Every row gives one point. Before rounding, the points of a table are all equally far from one centre. They may lie mostly on one side of it. Where is the centre, to within rounding?

Points (6 x 3):
| -0.07 | -0.02 | -0.54 |
| -0.16 | -0.14 | -0.50 |
| -0.13 | -0.07 | -0.52 |
| -0.01 | -0.11 | -0.55 |
| +0.36 | +0.22 | +0.06 |
| -0.42 | -0.11 | -0.21 |
Centre: | +0.02 | -0.06 | -0.08 |

Points, 14 rows:
| -0.04 | +0.31 | -0.02 | -0.11 | -0.12 | +0.04 | -0.34 | +0.34 |
| -0.18 | +0.14 | +0.21 | -0.01 | +0.23 | +0.02 | -0.48 | +0.40 |
| -0.30 | +0.11 | -0.18 | +0.31 | +0.46 | +0.48 | -0.09 | +0.10 |
| +0.06 | -0.21 | +0.42 | +0.16 | +0.59 | +0.12 | -0.14 | -0.06 |
| +0.22 | +0.69 | +0.07 | +0.03 | -0.21 | +0.19 | +0.08 | -0.10 |
| -0.39 | +0.22 | +0.09 | -0.08 | +0.23 | -0.65 | +0.18 | -0.13 |
| +0.20 | +0.32 | +0.17 | +0.13 | +0.06 | -0.18 | -0.10 | +0.51 |
| -0.47 | -0.20 | +0.08 | -0.02 | +0.47 | -0.28 | -0.20 | -0.16 |
| -0.32 | +0.43 | +0.15 | +0.38 | +0.24 | +0.25 | +0.09 | +0.44 |
| -0.48 | +0.35 | -0.20 | +0.32 | +0.01 | +0.37 | -0.02 | +0.05 |
| -0.26 | -0.02 | +0.42 | +0.43 | -0.02 | +0.00 | +0.29 | -0.10 |
| -0.13 | +0.41 | -0.33 | +0.03 | +0.13 | -0.30 | +0.13 | +0.38 |
| -0.36 | +0.27 | +0.46 | +0.63 | +0.28 | -0.21 | +0.11 | +0.02 |
| -0.17 | +0.77 | -0.17 | -0.13 | +0.38 | +0.06 | -0.01 | +0.32 |
Centre: | -0.08 | +0.30 | +0.07 | +0.12 | +0.28 | -0.05 | -0.02 | -0.12 |

Points (15 x 12):
| -0.27 | +0.03 | -0.49 | -0.40 | +0.21 | +0.43 | -0.30 | +0.06 | +0.21 | -0.02 | +0.00 | +0.31 |
| +0.08 | +0.39 | +0.01 | +0.13 | +0.03 | +0.64 | -0.49 | -0.02 | -0.18 | +0.16 | -0.06 | +0.10 |
| +0.11 | +0.13 | -0.20 | -0.04 | -0.31 | +0.70 | +0.41 | -0.27 | -0.30 | -0.27 | +0.03 | +0.23 |
| +0.00 | +0.13 | -0.05 | -0.26 | +0.09 | +0.59 | -0.14 | -0.23 | -0.10 | -0.47 | -0.62 | -0.07 |
| -0.02 | +0.52 | -0.41 | -0.14 | -0.03 | +0.57 | +0.09 | -0.03 | -0.48 | -0.19 | -0.20 | +0.38 |
| -0.27 | +0.22 | -0.69 | +0.08 | -0.15 | +0.46 | +0.19 | -0.14 | -0.22 | -0.07 | -0.22 | +0.05 |
| -0.20 | -0.19 | -0.58 | -0.22 | -0.15 | +0.17 | +0.29 | -0.14 | -0.09 | -0.15 | +0.04 | +0.24 |
| -0.08 | +0.12 | +0.00 | -0.01 | +0.21 | +0.69 | -0.40 | -0.20 | -0.26 | +0.12 | +0.21 | +0.21 |
| -0.45 | +0.43 | -0.26 | +0.07 | -0.02 | +0.31 | +0.03 | -0.09 | +0.01 | -0.36 | +0.10 | +0.07 |
| -0.27 | +0.21 | -0.73 | -0.32 | -0.04 | +0.41 | +0.04 | +0.05 | -0.20 | -0.09 | -0.07 | +0.26 |
| -0.16 | +0.27 | -0.35 | +0.14 | -0.28 | +0.26 | +0.31 | -0.06 | -0.14 | +0.13 | +0.03 | -0.20 |
| +0.09 | +0.34 | -0.61 | +0.23 | -0.24 | +0.40 | -0.44 | -0.16 | -0.09 | +0.09 | -0.09 | +0.24 |
| +0.12 | -0.03 | -0.16 | -0.24 | +0.00 | +0.45 | -0.30 | -0.53 | -0.31 | +0.34 | -0.42 | +0.40 |
| +0.05 | +0.40 | -0.45 | -0.07 | -0.41 | +0.56 | +0.00 | -0.24 | -0.08 | +0.17 | -0.29 | -0.34 |
| -0.14 | +0.29 | -0.14 | +0.29 | +0.25 | +0.49 | -0.34 | -0.09 | -0.25 | -0.15 | -0.30 | +0.05 |
Centre: | +0.15 | +0.23 | -0.22 | -0.18 | +0.05 | +0.34 | -0.01 | -0.30 | +0.03 | -0.04 | -0.10 | +0.12 |

Points:
| +0.21 | -0.04 | +0.18 | -0.19 | +0.04 | -0.45 | -0.01 | +0.03 | -0.59 | +0.18 | -0.28 | -0.41 | -0.19 | +0.07 | -0.23 | -0.68 | -0.17 | +0.60 | +0.19 | -0.16 |
| -0.06 | +0.48 | -0.32 | +0.22 | +0.08 | -0.04 | +0.11 | -0.04 | -0.68 | -0.03 | -0.09 | -0.43 | +0.56 | +0.05 | -0.35 | -0.32 | -0.39 | +0.05 | +0.40 | +0.25 |
| +0.27 | +0.20 | +0.16 | -0.31 | +0.02 | -0.53 | +0.33 | +0.00 | -0.60 | -0.17 | -0.45 | -0.13 | +0.25 | -0.09 | -0.14 | -0.43 | -0.26 | +0.04 | +0.45 | -0.10 |
| +0.02 | -0.30 | +0.00 | -0.03 | +0.04 | -0.11 | +0.22 | -0.35 | -0.53 | +0.22 | -0.10 | -0.56 | +0.03 | +0.01 | -0.18 | -0.56 | +0.14 | +0.60 | +0.34 | +0.31 |
| -0.17 | -0.25 | +0.08 | -0.15 | -0.14 | -0.35 | +0.44 | -0.02 | -0.46 | +0.09 | -0.32 | -0.41 | -0.16 | +0.11 | -0.68 | -0.52 | -0.61 | +0.21 | -0.10 | +0.05 |
| +0.12 | +0.28 | +0.38 | -0.38 | +0.27 | -0.33 | +0.10 | +0.20 | -0.35 | +0.34 | +0.00 | -0.22 | +0.09 | +0.06 | -0.11 | -0.33 | -0.19 | +0.57 | +0.06 | -0.32 |
| -0.16 | +0.18 | +0.01 | -0.57 | -0.03 | -0.14 | +0.39 | -0.39 | -0.34 | +0.00 | +0.07 | -0.41 | +0.35 | +0.26 | -0.35 | -0.22 | -0.05 | -0.06 | +0.17 | +0.08 |
| +0.33 | +0.01 | -0.08 | -0.24 | -0.16 | -0.25 | +0.35 | -0.06 | -0.25 | +0.12 | -0.33 | -0.61 | +0.13 | +0.08 | -0.29 | -0.21 | -0.41 | -0.14 | +0.46 | +0.42 |
| +0.40 | +0.00 | +0.10 | +0.25 | -0.04 | -0.18 | +0.47 | -0.29 | -0.65 | -0.39 | +0.13 | -0.40 | +0.30 | -0.10 | -0.28 | -0.52 | -0.59 | +0.47 | -0.09 | +0.05 |
| -0.07 | +0.24 | +0.16 | -0.52 | -0.01 | -0.18 | +0.17 | -0.26 | -0.40 | -0.26 | -0.05 | -0.53 | +0.26 | +0.06 | -0.12 | -0.32 | -0.01 | +0.20 | -0.12 | +0.05 |
| +0.00 | -0.03 | -0.03 | -0.66 | +0.07 | +0.16 | +0.26 | +0.18 | -0.34 | -0.05 | +0.14 | -0.61 | +0.13 | -0.16 | -0.24 | -0.52 | -0.07 | +0.14 | -0.17 | +0.05 |
| -0.11 | +0.14 | -0.16 | -0.23 | -0.47 | -0.15 | +0.02 | -0.32 | -0.37 | -0.03 | +0.16 | -0.25 | +0.12 | -0.03 | -0.34 | -0.30 | -0.74 | +0.23 | +0.23 | +0.07 |
| +0.30 | -0.21 | +0.13 | +0.21 | -0.04 | -0.22 | +0.23 | +0.16 | -0.47 | +0.27 | -0.54 | -0.74 | +0.07 | -0.25 | -0.09 | -0.20 | -0.07 | +0.00 | +0.15 | -0.06 |
| +0.24 | +0.01 | +0.17 | -0.30 | +0.01 | -0.33 | -0.43 | -0.15 | -0.08 | -0.26 | +0.05 | -0.19 | +0.04 | -0.35 | -0.11 | -0.12 | -0.32 | +0.01 | -0.02 | -0.16 |
| +0.16 | +0.10 | +0.12 | +0.20 | -0.19 | +0.04 | -0.07 | -0.46 | -0.24 | +0.18 | -0.33 | -0.17 | +0.55 | -0.39 | -0.30 | -0.53 | -0.22 | +0.13 | +0.01 | +0.18 |
| -0.01 | -0.31 | +0.23 | -0.16 | -0.37 | -0.11 | +0.35 | +0.11 | -0.73 | +0.20 | -0.21 | -0.42 | +0.28 | -0.08 | -0.32 | -0.16 | -0.35 | -0.02 | -0.11 | -0.20 |
| -0.01 | +0.14 | +0.42 | +0.13 | -0.23 | -0.54 | +0.43 | -0.30 | -0.49 | -0.01 | -0.05 | -0.32 | +0.48 | +0.13 | -0.35 | -0.29 | -0.35 | +0.24 | +0.08 | -0.13 |
| -0.15 | +0.02 | +0.17 | +0.06 | +0.26 | +0.31 | -0.22 | -0.30 | -0.18 | -0.15 | -0.17 | -0.49 | +0.39 | -0.34 | -0.38 | -0.48 | -0.29 | +0.30 | +0.20 | -0.33 |
| -0.17 | -0.10 | +0.31 | -0.22 | -0.17 | -0.05 | -0.02 | -0.15 | -0.09 | +0.25 | +0.22 | -0.09 | +0.35 | +0.03 | -0.77 | -0.43 | -0.26 | +0.37 | +0.01 | +0.17 |
| +0.36 | -0.24 | +0.16 | -0.05 | -0.20 | +0.03 | -0.18 | -0.21 | -0.35 | -0.15 | -0.11 | -0.54 | +0.12 | +0.06 | -0.56 | -0.30 | -0.14 | +0.13 | -0.17 | -0.42 |
| -0.38 | +0.14 | +0.42 | +0.22 | +0.03 | -0.21 | +0.39 | +0.15 | -0.40 | +0.06 | +0.09 | -0.39 | +0.03 | -0.07 | -0.22 | -0.05 | -0.11 | -0.04 | +0.35 | +0.35 |
| +0.21 | +0.11 | +0.03 | -0.32 | +0.17 | -0.20 | +0.24 | +0.14 | -0.41 | -0.05 | -0.51 | -0.22 | -0.17 | -0.10 | -0.22 | -0.59 | -0.05 | +0.17 | -0.41 | -0.07 |
| -0.12 | -0.40 | +0.12 | -0.14 | -0.27 | -0.26 | +0.20 | -0.25 | -0.43 | -0.08 | -0.03 | -0.72 | +0.26 | +0.07 | -0.23 | -0.60 | -0.09 | -0.04 | -0.14 | +0.04 |
| +0.02 | +0.22 | +0.19 | -0.19 | -0.27 | -0.10 | +0.23 | -0.20 | -0.33 | +0.02 | +0.40 | -0.17 | +0.22 | -0.06 | -0.76 | -0.32 | -0.07 | +0.21 | -0.22 | +0.08 |
| +0.23 | +0.16 | +0.11 | -0.21 | -0.19 | -0.38 | +0.17 | -0.23 | -0.38 | -0.18 | -0.02 | -0.17 | +0.14 | -0.47 | +0.02 | -0.16 | -0.79 | +0.00 | +0.11 | -0.13 |
| +0.08 | -0.54 | +0.38 | +0.12 | -0.18 | -0.04 | +0.47 | -0.01 | -0.15 | +0.06 | +0.07 | -0.07 | -0.04 | +0.06 | -0.02 | -0.08 | -0.15 | -0.19 | +0.21 | +0.21 |
Centre: | +0.12 | -0.09 | -0.06 | +0.05 | +0.26 | -0.14 | +0.19 | -0.07 | -0.33 | +0.09 | +0.05 | -0.21 | +0.12 | -0.07 | -0.29 | -0.34 | -0.30 | +0.08 | +0.11 | -0.02 |
